Rows are points. Two turns around zero, p and q, are shown by what they do to some points. Write where each new point lands after one turn and then the other. Backwards means that the second turn is done in reverse. Each puzzle has new turns, and all numbers are rounded.

Turn p:
[-0.13  0.49  0.07] => [-0.06  0.51  0.05]
[-0.16 -0.06  0.05] => [-0.15 -0.04  0.08]
[-0.22 -0.32 -0.33] => [-0.31 -0.31 -0.26]
[0.12 0.16 0.20] => [0.17 0.16 0.16]
[ 0.40 -0.27  0.01] => [ 0.37 -0.31 -0.04]
Turn q:
[-0.01 -0.04  0.21] => [ 0.08 -0.07  0.19]
[ 0.02  0.11 -0.08] => [-0.03  0.12 -0.06]
[-0.82 -0.02 -0.10] => [-0.78 -0.22  0.17]
[0.38 0.07 0.03] => [ 0.34  0.16 -0.08]
[0.18 0.06 0.01] => [ 0.16  0.10 -0.04]
[ 0.25 -0.19 -0.07] => [ 0.24 -0.11 -0.19]
Where do these land?
q, then p: [-0.03 -0.20  0.20] => [ 0.09 -0.22  0.15]
p, then q: [ 0.15 -0.24  0.21] => [ 0.27 -0.21  0.08]
q, then p: [-0.35  0.22  0.13] => [-0.24  0.16  0.32]
q, then p backwards: [ 0.47  0.17 -0.30] => [ 0.31  0.38 -0.31]
p, then q: [-0.25  0.04 -0.24] => [-0.34  0.00 -0.07]

Turn p:
[-0.33  0.09 -0.01  0.31 -0.16  0.09] => [-0.21  0.19  0.14  0.28 -0.22  0.14]
[-0.19  0.44  0.13  0.05  0.14  0.01] => [-0.19  0.40  0.22 -0.13  0.06 -0.03]
[-0.01 -0.77 -0.16 -0.30  0.06 -0.15] => [-0.05 -0.83 -0.20  0.01  0.05  0.01]
[ 0.12 -0.33 -0.21 -0.36 -0.07  0.12] => [ 0.08 -0.37 -0.34 -0.16  0.01  0.18]
[ 0.20  0.22  0.05  0.01 -0.30 -0.37] => [ 0.14  0.17 -0.12 -0.05 -0.26 -0.43]
[ 0.06  0.12 -0.13  0.21  0.40  0.27] => [-0.01  0.20  0.06  0.15  0.45  0.20]
[ 0.16  0.24  0.33  0.09 -0.07  0.04] => [ 0.26  0.25  0.24 -0.09 -0.08 -0.07]
Turn q:
[ 0.27  0.05  0.38 -0.32  0.28  0.06] => [ 0.24  0.05  0.17 -0.25  0.50 -0.04]
[ 0.24  0.23 -0.25  0.09  0.25  0.37] => [-0.03  0.13 -0.31  0.20  0.32  0.35]
[ 0.24  0.05 -0.13  0.31 -0.26 -0.35] => [ 0.24  0.13 -0.02  0.41 -0.27 -0.22]
[-0.31  0.11 -0.03  0.02  0.12 -0.09] => [-0.33  0.07  0.01 -0.05 -0.02 -0.12]
[-0.17  0.23  0.14 -0.29  0.51 -0.21] => [-0.27  0.21 -0.02 -0.28  0.42 -0.34]
[-0.32  0.12  0.24  0.03 -0.15  0.05] => [-0.23  0.07  0.34 -0.09 -0.13  0.06]
[-0.23 -0.25 -0.31 -0.26 -0.19 -0.17] => [-0.02 -0.11 -0.26 -0.30 -0.39 -0.14]
[ 0.08 -0.02  0.18  0.00 -0.25  0.15] => [ 0.17 -0.02  0.22 -0.02 -0.09  0.20]
[ 0.19 -0.52 -0.22  0.42 -0.30  0.18] => [ 0.23 -0.52 -0.12  0.38 -0.34  0.22]
Where do these land?
q, then p: [-0.02 -0.06  0.41 -0.01 -0.33 -0.03] => [ 0.34 -0.06  0.28 -0.20 -0.20 -0.05]
p, then q: [ 0.19  0.25 -0.15  0.09  0.41  0.05] => [-0.22  0.18 -0.15  0.07  0.42 -0.14]
p, then q: [ 0.16 -0.06 -0.23 -0.03  0.16  0.33] => [-0.07 -0.08 -0.28  0.08  0.26  0.23]
p, then q: [-0.03  0.37 -0.03 -0.07  0.19  0.11] => [-0.19  0.30 -0.02 -0.16  0.21  0.03]
p, then q backwards: [ 0.26 -0.18 -0.20 -0.18  0.35 -0.43] => [ 0.07 -0.30  0.01 -0.09  0.56 -0.25]
q, then p backwards: [-0.39 -0.24  0.29  0.22 -0.27  0.04] => [-0.43 -0.27  0.38  0.01 -0.09 -0.09]
p, then q: [-0.36 -0.10  0.32 -0.29 -0.29 -0.27] => [ 0.15 -0.10  0.30 -0.39 -0.45 -0.08]
p, then q: [ 0.18  0.02 -0.41  0.27 -0.21  0.20] => [-0.07  0.11 -0.29  0.45 -0.07  0.23]

Turn p:
[-0.31 -0.10 -0.08  0.13 -0.26 -0.25 -0.05 -0.48  0.06] => [-0.10  0.09 -0.05  0.19 -0.20 -0.31  0.07 -0.32  0.44]
[-0.29 -0.09 -0.07  0.02 -0.03  0.25 -0.34  0.29  0.05] => [-0.26 -0.04 -0.12 -0.09  0.07  0.22 -0.40  0.15  0.18]
[ 0.23  0.10 -0.28 -0.01 -0.01 -0.04  0.17 -0.26 -0.22] => [ 0.17 -0.09 -0.19  0.16 -0.12  0.07  0.32 -0.23 -0.13]
[-0.17  0.14 -0.04 -0.24 -0.04 -0.24 -0.07  0.34 -0.07] => [-0.08  0.11 -0.27 -0.33 -0.02 -0.16 -0.18  0.07 -0.16]
[ 0.23 -0.18  0.02  0.43 -0.38  0.07  0.49  0.15  0.16] => [ 0.09 -0.29  0.24  0.06 -0.41 -0.04  0.37  0.48  0.15]
[-0.18 -0.26 -0.29  0.31  0.44 -0.05 -0.40  0.05  0.17] => [ 0.06 -0.28 -0.21  0.07  0.53  0.02 -0.25  0.00  0.44]
[ 0.43  0.57  0.40 -0.48  0.24  0.29 -0.12 -0.15  0.13] => [ 0.23  0.69  0.27  0.03  0.25  0.37  0.03 -0.08 -0.53]
[ 0.19 -0.34 -0.05 -0.10  0.19  0.06 -0.13 -0.02  0.10] => [ 0.18 -0.20  0.17 -0.16  0.19  0.17 -0.06 -0.15  0.11]
[-0.08  0.04  0.50  0.08 -0.48 -0.27  0.18  0.05 -0.39] => [-0.09  0.03  0.20  0.12 -0.57 -0.49 -0.17  0.07 -0.30]
[-0.05  0.12 -0.11 -0.15  0.33  0.19  0.28  0.03  0.00] => [-0.20 -0.02 -0.04 -0.06  0.29  0.14  0.29  0.01 -0.21]
Turn q:
[ 0.06 -0.20 -0.17  0.12 -0.05  0.24  0.52 -0.06  0.39] => [-0.02 -0.07  0.00  0.03  0.13  0.25  0.58  0.22  0.32]
[-0.30  0.16  0.16 -0.05  0.41 -0.13 -0.48  0.19  0.04] => [-0.33  0.01  0.23 -0.22  0.14 -0.37 -0.47 -0.04 -0.07]
[ 0.01  0.35  0.05 -0.03  0.00  0.05  0.23  0.02 -0.42] => [ 0.22  0.35  0.08 -0.09 -0.04  0.02  0.11 -0.09 -0.39]
[ 0.04  0.28  0.25  0.32 -0.29 -0.07  0.09  0.01  0.24] => [-0.01  0.33  0.12  0.35 -0.11 -0.17  0.16 -0.12  0.27]
[-0.10 -0.21 -0.03 -0.08 -0.44 -0.13 -0.37  0.19 -0.23] => [-0.14 -0.15 -0.22  0.22 -0.48 -0.01 -0.30  0.04 -0.19]
[ 0.13 -0.54 -0.14  0.65 -0.17  0.03 -0.23 -0.10  0.01] => [-0.31 -0.16 -0.49  0.60  0.24  0.18 -0.05  0.04  0.10]
[ 0.10  0.33  0.53  0.09  0.21  0.00  0.05 -0.18  0.12] => [ 0.20  0.19  0.46  0.14  0.26 -0.20 -0.02 -0.27  0.11]
[-0.07 -0.06  0.22  0.03 -0.03 -0.06  0.20 -0.03 -0.29] => [ 0.13 -0.04  0.07  0.16  0.01 -0.09  0.15 -0.05 -0.33]
[ 0.02  0.22 -0.22 -0.50  0.27 -0.34  0.04  0.07  0.10] => [ 0.25 -0.05 -0.03 -0.62 -0.09 -0.28 -0.09  0.07  0.10]
[ 0.20 -0.40 -0.53 -0.48  0.10  0.27 -0.10  0.22 -0.26] => [ 0.09 -0.32 -0.28 -0.40 -0.10  0.51 -0.24  0.45 -0.22]
[-0.09  0.08 -0.12 -0.08  0.00  0.16  0.06 -0.32  0.30] => [-0.09 -0.06  0.07 -0.19  0.03  0.17  0.19 -0.24  0.29]
Where do these land?
p, then q: [ 0.12 -0.23 -0.33 -0.18 -0.06  0.20  0.19  0.16 -0.26] => [-0.02 -0.35 -0.03  0.00 -0.14  0.40  0.17  0.07 -0.20]
q, then p backwards: [-0.07 -0.02  0.46 -0.25 -0.33 -0.08  0.08  0.14  0.13] => [ 0.19 -0.22  0.30  0.27 -0.35 -0.05  0.17 -0.18 -0.09]
p, then q backwards: [ 0.12 -0.14 -0.10  0.21 -0.20  0.09  0.19 -0.19 -0.14] => [-0.07 -0.20  0.15 -0.09 -0.34  0.00  0.13 -0.09  0.10]
p, then q: [-0.19  0.29 -0.31  0.52  0.28 -0.10 -0.50  0.34  0.02] => [-0.42  0.18 -0.44 -0.27  0.30  0.01 -0.37  0.43  0.25]
q, then p: [ 0.01 -0.35  0.49 -0.04  0.22  0.13  0.18 -0.34 -0.16] => [ 0.11 -0.45  0.48  0.27  0.21 -0.11 -0.01 -0.12 -0.13]
q, then p backwards: [ 0.33  0.00 -0.12 -0.13 -0.02  0.09 -0.01 -0.19 -0.39] => [ 0.39  0.13 -0.17 -0.17  0.08  0.05 -0.27  0.07 -0.15]
p, then q backwards: [-0.07 -0.02  0.05  0.18  0.22  0.36 -0.34 -0.26  0.16] => [ 0.28 -0.04  0.19  0.31  0.05  0.35 -0.20 -0.14  0.18]
q, then p: [-0.17  0.07  0.26 -0.11  0.08  0.27  0.27 -0.34 -0.16] => [-0.11 -0.07  0.42  0.24  0.00 -0.04  0.17 -0.20 -0.30]
q, then p: [-0.20  0.14 -0.32 -0.11 -0.13 -0.56 -0.18  0.27  0.33] => [ 0.09  0.26 -0.37 -0.52 -0.24 -0.26  0.01 -0.05  0.34]
q, then p backwards: [ 0.12  0.26 -0.09 -0.08 -0.05 -0.40  0.11  0.42  0.47] => [-0.16  0.03  0.07  0.24 -0.38 -0.44  0.04  0.12  0.48]
